Each wall is flat, endless, passes through zero and stands at right angles to its row. A trip goes straight from one point to another. Which walls does it cross, in order?

Walls:
(1): [-47 -15]
(2): [31 29]
(3): [ 30 -24]
(4): [-11   4]
(5): [14  0]
(6): [ -6 -19]
Trips:
[-7 -5] to [-16 -33] -> 3
[-27  -5] to [ 17 -38] -> 3, 4, 5, 1
[46 11] to [ 14 -13] -> 6
[ -6 -11] to [-50 -35] -> 3

Walls:
(1): [ -4  25   3   8 -23 -11  26  -9  33 -19   9 -12]
(2): [  2   3  15   9 -16 -47 -12  -5  25 -19  35  42]
(3): [  4  -8  10   2   8 -30 -21  11 -37  28  10  -8]
(4): [-40 -43  28  17 -49  18  20 -10  18  45  -6  -6]
(5): [-26  -1   5 -22   0   0  13  41 -10 -14 -11   7]
(6): [  4   5 -10  -8 -46 -13 -13  -4 -20  32 -23  11]
(7): [-26   6 -28  -6 -23 -25 -18 -12  39   5  -2   5]
(8): [ -9 -21  21 -33  -6  38  10 -10 -26 -19  55  19]
Trips:
[-17 -26 -13 -10   2 -21 -29 -31 -28  -3  13  12] to [ 10   7  13  39 -13 -14  27 -26  -7  11  19  21] -> 4, 1, 7
[-10  27   2  12 -22  18  -1  23 -10  13  25 -26] to [  4 -17  13 -25  12  13  10   4   1 -21  -3 -12] -> 6, 3, 4, 1
[-39 -38  -7 -17   5  32 -35 -60  22  34  -6  13] to [ -2  -6  33 -17  29   5 -35 -11  38 -44  24  11] -> 6, 2, 4, 1
[ 15   5   7  22   3   2  -9 -12   6  26   0 -11] to [  1 -27   3  -1 -19  22  21  10 -16 -12  -1  23] -> 8, 3, 5

Walls:
(1): [-13   4 -25 -26  -3  -5  -8  -1 -16  -2 -12 -19  25  -2  13  -8   4   9
  -2  13  20  36  20  12   4  39  11 -37 -20 -21   3   3 -37 -16 -16  -4
  14 -19  -7 -27 -34  33  13  -1   7  12 -16 -36]
(2): [ -6  -1  33  40  22  25 -29  26  -6 -36  14 -18  36  28  15  14   3 -25
  -4   6  22 -42 -11  -7  10 -36  -8  -4  13  10 -14   2  30  20 -15   0
   1 -19 -11  13  -1 -10   8 -14   3 -18 -12  -7]
(3): [-30   1  -5 -11   1 -31  -8   3  -8  34  -5  11  -4  21 -38  15   4   7
  41  10  40  14 -22 -10 -17  -9 -19  37  20   3  -9  -1 -13  20  20  -8
 -17  20  15   2 -21  -9  -3  17  21 -17  14   9]
(4): [  5  -1  -9 -35 -14  -7  22   0 -14   0  35  10 -12  -2  -9 -13   9 -13
 -21  -9 -10 -31 -21  -8  11  22 -16   3 -14  28 -36  18 -20 -20   0 -23
  -7 -12 -43  20  17  16 -11   8   1  -8   1  -8]
(5): [-10  13  11   5  17  -2  -3 -10 -23 -22 -24   4   5  15   4   7  17   7
  24  -5 -14   5 -17  37  30 -13   1 -24 -20   1   0 -14 -11 -31 -16  22
  -1  -9  -7  11   8 -41  -5  11  16  28 -18  23]
(6): [ 19  22  -5   1   0 -46 -34 -17 -13  20  -6   7 -11   1  35   5  -3  27
  -3  -9  -4 -32  12   2   3   2  -2   5   2  -1 -14   9  24  21  32  21
  30 -16 -21   3   8   7  29 -12  -9  -6 -14  24]
(7): [ 24  10 -16  -6  39  23  -2  -7 -30  -3   4  -8  18 -28  18   7 -19 -14
 -30  41  14  -5 -14   8  10  54  -5   2 -16  -5  19  32  -9   3  11   2
  -6  -4  -3 -35  25  47   6  38 -24  -2  24  23]
Trips:
[  2 -20  -8  11 -27 -19  -1  -9  12  12   3   8  -6  12 -15 -17 -21  -6
 -11 -11 -21 -33  33   4 -23 -15  24 -58   8 -24 -22  10 -45  16 -26 -32
   7  15 -19 -12 -15  -5  11 -30   3  15   8  30] to [ 22 -23  17  -3 -30  -4  12 -21 -13   9  10  15   6 -22  33  15 -16 -35
  15  -7  20  30  43  43   8 -26  -8 -19  -2 -14  20 -20 -23  -1   8  29
  -9   3   6  14  -7 -28 -22   6   3   3 -18   7] -> 4, 5, 6
[-41  35  28  -8  32   9   2  14  21  30   9  -4  11   2 -23  -5   4 -10
  -3 -10  31  13  -3  18   8   6  10  -7  -1  21  12 -12  24 -19  54  15
   0 -16  17 -11  16   5 -21   5  21   7  11  50] to [ 11  -9  22  -8  -8   3  24 -11  42 -15  -2   6 -14  -1  34   1  -4  -7
 -21 -25 -13  -5  18  13  19  -6  -6   3 -30 -11 -39   7  15  -9  31  17
  -6  -1  -9 -24  16 -33   2  -7   5   4  32  22] -> 6, 3, 4, 7
[ 17  20 -44 -16 -12  46  42  30 -11  11 -20   6  13   4  -1  -8  27  44
 -11   1   2   9  -8  14  -1  26  -2   3 -19 -21  10  -1  11   0  -3  15
 -31  50  11 -16  -2  -5   2  -6  23  -5  12   3] to [-46   8 -30 -14  -7  -5   0  -6  22  14  -6 -13   7  33  22  24   4 -23
   7  -1 -21  -9 -35 -19  23  -5  -9  -6 -12 -28   5  -5 -10  -9  28 -30
   7  11   8   9  -4  17  31  14   5 -14 -18  18] -> 4, 6, 7
[-18  33  22  17   5  -2 -33   5 -28  20  -7   0 -20   9   6  -2 -18   8
 -10  -6  -9   5  34   9  14 -42  15  -9  23  13  -8 -12 -12  22 -10  50
  14  15 -16  30 -25  -9  25  42   7  -4 -32  -4] to [-21  13 -12  18 -18 -33   4 -21  -7  -2  -1  23  -6  11  -3  -3 -25  33
 -56  26  -2  48  -8  33  -5   1  -3  -6 -36 -16  -3  21  -6 -19  19  18
  20 -19  24   6 -27  14   6   2 -20  46  12 -22] -> 1, 2, 3, 7
